Each row is a point. The window is the flat piece filled in between its corners: a triangle in 3 columns, a solid with four corners in 4, and so on. A path goes straight from each point to the next, and from the last back to the first. List the points from which the path goes on through the window.

Window (4 x 4)
[[-3.6  2.9 -0.1  0.6]
 [ 0.3 -5.6  2.4  4.0]
 [ 0.9  3.3  0.2  1.5]
 [ 6.4  1.1 -1.8 -3.5]]
Path:
(1): [ 4.7  1.1  1.0 -2.4]
(2): [-3.6 -0.9  4.4 -0.2]
(3): [-1.3 -1.5 -0.5  5.7]
(4): [ 2.7  2.0 -3.0  0.3]
(5): [ 0.9  6.1  1.5 -3.3]
(6): [ 3.0 -2.5  5.5 -0.8]
(7): [ 2.5 -1.3 -1.1  0.7]
(8): [ 5.1  1.5 -3.4 -2.2]
Through the window after points: 6, 8

Window (4 x 4)
[[ 0.8  1.5  0.8 -1.3]
 [ 4.7 -4.8  1.4  5.0]
 [-2.4  0.6 -2.1  0.7]
 [-1.6  8.4 -1.6  0.3]]
Path:
(1): [-4.0 -3.0  3.4  2.5]
(2): [-0.8  3.1 -5.2 -0.4]
(3): [ 3.5 -0.9 -2.4  1.9]
(4): [0.9 0.3 3.3 4.5]
(5): [ 1.5 -4.6  1.9  4.1]
(6): [ 4.5 -4.3 -0.5  2.8]
(7): [ 2.1 -1.4 -5.2  2.5]
(8): [-2.6  0.8  0.3  0.5]
(9): [-0.7 -1.9  2.1  2.9]
(10): [ 9.0  1.6 -0.9  1.5]
(11): [ 1.8  0.3 -0.6 -1.8]
(12): [-1.0  3.5  2.8  0.4]
(13): [-0.8 -3.1  4.4  2.3]
(14): [ 3.1 -0.6 -3.9 -0.1]
(15): [ 2.2  4.2 -1.2 -0.2]
(16): [-2.4  5.7  1.2  2.8]
Through the window after points: 1, 3, 7, 11

Window (6 x 6)
[[ 0.1 -1.5 -1.2  4.5  4.4 -2.9]
 [ 2.7 -0.9 -2.9  4.0 -0.5 -2.1]
 [-7.6 -0.7 -3.8 -1.9 -4.9  0.8]
 [-2.5  0.3 -1.6 -4.7  0.3 -2.1]
 [-4.2  2.7  2.8 -4.2  0.3  2.2]
 [-1.9 -2.7  0.7 -2.4  1.5  0.8]]
Path:
(1): [-1.2  0.7 -5.2 -4.6  2.2 -0.6]
(2): [ 1.8 -1.9  0.3 -1.0  6.9  4.9]
(3): [-1.6  1.7 -0.9  2.4 -2.9 -8.2]
(4): [-7.1 -1.9  0.1 -1.5 -1.7 -3.7]
(5): [-3.9  0.2 -5.9 -0.8 -3.9  4.4]
(6): [-1.9 -0.1 -4.7 -2.8  0.7 -0.4]
(7): [-0.1 -3.1  1.2  4.9 -2.3 -4.1]
(8): [-4.6 -1.5 -0.4 -2.7 -1.9 -2.4]
(9): [-3.5  1.9 -3.5 -0.3 -1.6  1.0]
(10): [-0.4 -0.6 -2.6 -0.1  0.2  0.1]
(11): [-0.4 -1.4 -1.0  1.7 -0.5 -2.7]
(12): [-6.3 -0.9  2.8 -1.8 -4.2 -1.6]
Through the window after points: 4, 10, 12

Window (8 x 8)
[[-5.3  1.5 -1.4 -2.8  1.8 -4.0  3.3  0.8]
 [ 1.6 -2.0  2.1  3.2 -5.3 -2.7 -0.9  3.3]
 [ 0.7  2.0 -1.2  1.3  5.1  4.8  1.0 -2.5]
 [-2.4 -3.7 -4.7 -1.6  1.2 -4.9  0.4  2.7]
 [-1.6 -2.1 -3.9  4.2 -7.4 -5.6  1.3  1.0]
 [ 1.5  1.5  0.1 -4.5  4.1  2.1 -0.4 -6.3]
 [-2.3  3.0 -0.7 -1.7  2.7  1.4 -5.2 -3.1]
 [-1.1 -1.5  3.8  1.4  4.8  6.3 -1.6 -7.4]]
Path:
(1): [ 1.7  1.4  0.8  1.5  7.2 -0.7 -1.7 -4.0]
(2): [-0.2 -1.2 -1.1  3.7  0.2 -2.7  0.1 -2.9]
(3): [-2.0 -0.7 -0.9  0.2 -1.3  1.8  0.1 -1.1]
(4): [-3.0  0.1 -1.0  0.6 -0.7  3.7  0.1  0.9]
(5): [-0.2 -0.8 -0.8  0.9  1.0 -4.2  0.0 -3.0]
(6): [ 0.3 -0.1  1.2  2.4  6.1 -1.8 -3.5 -8.4]
(7): [-1.3 -0.7  1.1 -2.7  1.2  4.9  0.3  1.2]
(8): [-2.7 -0.4 -1.6 -2.3  1.6  6.9  0.1 -0.9]
(9): [-0.1  0.5  4.6  1.2  5.0 -4.7 -2.2 -4.9]
(10): [-1.4 -0.1  0.9 -0.4  4.7 -2.2  0.7 -1.5]
(11): [-4.4  2.1 -1.9 -2.2 -1.5  3.6 -1.2 -3.3]
(12): [ 0.0  0.1  2.3 -3.5 -5.2  7.2 -5.6 -2.4]
(13): [-1.8  1.5 -0.4  0.8  3.3 -1.2 -0.7 -2.6]
(14): [ 4.1  0.5  0.7  4.5  3.3 -3.7 -1.2 -3.8]
(15): [-4.3 -1.7 -2.8 -2.3 -3.3  4.2 -1.4  0.0]
(16): [-4.2  0.0 -1.8 -5.7 -1.8  2.6  2.0 -0.1]
Through the window after points: 2, 4, 10

Window (9 x 9)
[[-1.6  1.8  3.3 -0.7 -2.2 -4.4 -2.7  5.1 -7.3]
 [-5.7  3.1 -2.3 -8.4 -4.1 -1.5 -2.8 -0.5  2.5]
 [-3.8 -0.4  2.9 -1.1  1.8  4.8  3.1  0.5  4.6]
 [-2.8 -0.9  1.6  0.9 -0.3  1.3  4.7 -3.7  3.8]
 [ 0.4  0.6  2.5  2.5  4.8  4.6 -0.5 -2.6  0.9]
 [ 1.4  0.8  0.4 -0.8  2.9 -1.3  4.4  2.4 -0.9]
 [-7.5  5.4 -1.9 -4.2 -2.5 -5.7 -5.4  3.2  2.0]
 [ 2.3  0.0  1.7 -0.3 -2.6 -3.0 -1.6  4.6 -0.3]
 [-0.5 -2.6 -1.2  1.5  0.2 -0.8 -0.1  4.0 -3.2]]
Path:
(1): [-2.8 -2.7  1.2 -4.9  2.7 -4.9  2.1 -4.9  2.7]
(2): [-4.7 -1.7  5.1 -3.8 -1.6 -5.0 -4.1 -2.8  1.5]
(3): [-1.6  2.2  0.4  0.1 -0.5  1.4  0.5  3.3 -1.7]
(4): [-1.5  1.6  0.6  0.9 -2.5  2.3  4.7 -3.0  1.1]
(5): [-2.9 -2.4  2.3 -2.2  2.3 -3.6 -2.8  3.6  3.7]
(6): [-2.3 -2.7  3.2 -4.4  2.2 -3.2 -1.6 -3.7  3.5]
(7): [-2.2  2.0 -2.1  2.1 -0.6  3.6  2.4  3.3  0.9]
(8): [-2.4  1.3  0.1  0.3 -1.9  1.8  1.1  1.4  0.8]
Through the window after points: 4, 8
